Each row of a before or after table is a point. The points were changed in one or more steps. Then noise was added and the rows were shuffled. The steps act on columns, c1 being the first. Write out the steps. A step turns or swaps two columns, mirrors them in a line or flattens them onto one, adds a multiple of one to another, or multiplies or shifts one. Angles are multiples of 10 degrees, from the lower column toward the higher: turns from -170 to 170, lines from 10 to 170 but not 90. Use the fewest steps. Two steps may share a column if one is a turn and the other turns, adds or multiplies; they go together, in the order done. Otherwise the lowest column goes first.

Before:
[[-0.3 -0.4  2.0]
 [-3.8 -1.3  2.6]
 [ 3.7  0.9 -4.2]
 [-1.7 -1.0  0.5]
 [ 3.0 -0.3 -2.8]
 [ 5.0  7.4 -1.8]
 [-3.1 -0.9 -2.5]
 [ 0.3  2.7  2.0]]
After:
[[ -7.2   2.1  -7.5]
 [ -5.5   2.2   1.5]
 [ -7.8   1.8   7.8]
 [ -4.6   2.7   6.1]
 [ -1.0   2.9  -8.5]
 [ -0.4   3.7 -12.6]
 [ -3.6   5.6   6.0]
 [  1.0  10.4  -5.2]]
Steps: shift c1 by -4.0; shift c2 by 3.0; multiply c3 by 3

Before:
[[ 1.0  2.2  0.7  7.1 -0.6  3.7]
 [ 2.9  6.3  2.6  5.9 -3.8  0.2]
 [-3.1  3.5 -4.6 -2.9 -2.6 -4.5]
 [ 7.0 -5.8  1.7 -5.1  3.8  1.2]
 [ 1.3  2.7  4.4 -3.2  3.7 -2.1]
 [-3.0  2.2  2.1 -3.5  3.3  0.2]
 [ 0.7  3.4  3.6  6.8 -3.1 -1.0]
 [ 4.9 -3.3  2.3 -0.2  6.2 -2.5]
 [-1.8  1.5  0.0 -3.1 -1.6 -4.5]
 [ 4.8  3.1  1.3  8.0  2.9  1.2]
 [ 7.7 -1.1  0.1 -5.1  4.5  1.1]
 [-3.0  2.5  0.4  5.9 -4.8  4.8]]
After (12 x 6):
[[ 3.7  4.0  3.4  5.7 -3.5 -8.3]
 [-0.2  6.1 -5.1 -4.2 -2.4 -4.5]
 [-1.1  3.4 -0.2 -4.3 -2.2 -4.5]
 [ 0.1  6.1  0.0  7.9 -5.4  2.5]
 [ 6.4  5.3  2.3  5.8 -3.7 -5.3]
 [ 5.2 -1.0  1.0  7.7  2.6 -5.7]
 [ 1.1 -9.0  1.6 -1.9  6.5 -4.0]
 [-2.5  2.8  2.7 -2.8  3.0  4.1]
 [ 2.0 -9.9  1.7 -3.2  4.1  7.3]
 [ 1.7  1.8  1.2  7.5 -0.7 -0.3]
 [ 5.0 -7.0  0.8 -3.8  4.0  7.0]
 [ 1.0  1.0  5.2 -3.5  3.9 -0.1]]
Steps: add -0.5 times c5 to c2; turn c1 and c2 by -30 degrees; turn c4 and c6 by -30 degrees; multiply c6 by 2
